Rows are points. Each copy is the shape, with its points in the same order, stretched, turned, moved and blurred by noise. Is it also mirrored, or only turned?

Shape (5 x 2)
33 43
-16 6
45 -18
-18 -60
-39 22
Copy 1 (5 x 2)
13 37
-36 2
26 -22
-38 -52
-61 26
Copy 1 is: only turned
Copy 2 (5 x 2)
33 57
-18 8
64 8
-4 -52
-50 12
Copy 2 is: only turned

Shape (9 x 4)
-25 11 -14 35
26 -26 -10 12
71 -12 -29 -27
-4 20 26 6
5 15 37 51
14 7 -7 8
5 38 4 35
0 19 106 -12
-53 -25 -7 22
Copy 1 (9 x 4)
-10 20 -10 57
37 -4 -6 6
63 25 -17 -37
-8 21 39 15
10 2 48 61
18 23 3 15
10 39 19 44
-41 -15 121 -9
-43 -15 -16 47
Copy 1 is: only turned
Copy 2 (9 x 4)
4 -30 -14 32
-4 6 34 -3
7 73 53 -18
48 -16 -9 -2
53 -52 20 26
18 8 14 10
45 -14 8 45
116 -46 -19 -51
-25 -51 -29 0
Copy 2 is: mirrored

Shape (11 x 8)
-58 37 0 -31 -35 -27 -11 -12
5 -33 4 51 10 -32 -57 72
41 9 0 -47 29 16 -33 50
-34 -37 -38 -26 -54 -27 16 -20
36 52 -9 -33 29 -15 -75 14
-26 37 -27 36 -7 -29 11 2
43 -38 39 -34 -13 23 -70 -7
29 -41 -23 -1 -22 -51 20 24
24 -41 -47 -29 22 0 -14 -22
-12 24 13 -21 -41 41 20 38
-24 54 45 -44 24 44 25 10
Copy 1 (11 x 8)
-58 13 -53 14 -39 19 -24 -22
-31 -44 53 77 -15 -33 -2 13
-8 13 11 43 -9 10 -62 37
-19 28 -44 1 -4 -16 13 -47
-35 11 -4 81 -20 51 -58 7
-56 6 2 20 -4 38 29 5
32 -1 26 16 -34 -2 -68 -28
-25 9 11 27 52 -41 10 -22
38 6 -12 20 19 7 -3 -23
-26 38 -2 -34 -35 -3 -25 29
-9 8 -16 -48 -22 33 -61 47
Copy 1 is: only turned
Copy 2 (11 x 8)
-27 24 50 5 -31 36 77 11
-57 -8 14 30 -61 -13 -72 52
34 -4 18 -24 -36 -15 -41 53
-43 -21 35 -6 -8 80 32 -27
33 15 30 -19 -90 -21 -24 29
-52 17 -16 -2 -38 2 37 5
46 21 55 19 -26 30 -63 -15
-31 -57 3 8 -26 19 -14 -3
0 -13 37 -50 -31 25 -48 -33
11 23 -21 7 23 39 35 43
26 54 18 -25 34 -25 53 35
Copy 2 is: only turned
Copy 3 (11 x 8)
-72 42 -19 -31 -26 -49 12 8
13 -12 -87 69 -26 24 -71 70
32 -43 -13 -22 -17 -21 -92 16
-48 -23 -42 24 -16 -65 57 -17
8 21 8 -4 -65 -16 -100 10
-56 51 -52 12 -26 20 17 -17
35 -51 64 26 -22 -35 -46 64
32 -44 -81 28 -32 -27 39 -8
16 -22 -1 52 1 -49 -21 -30
-52 -44 -15 -49 -8 14 1 23
-18 29 28 -103 27 -3 -23 19
Copy 3 is: only turned
Copy 4 (11 x 8)
-25 -8 -74 52 2 -33 -14 34
-26 4 32 12 -27 15 -110 45
21 73 -20 -54 -15 -43 -37 23
-7 -76 -10 11 21 -36 7 50
47 67 -74 3 -16 -46 -47 -12
-11 7 -17 56 7 19 4 30
-18 -5 -16 -65 -9 -48 -66 -31
10 -24 33 -5 -6 -29 -18 30
36 -3 2 -49 41 -37 -6 26
-48 3 -34 -11 -41 5 -1 38
-68 69 -50 -14 -8 -39 6 28
Copy 4 is: only turned
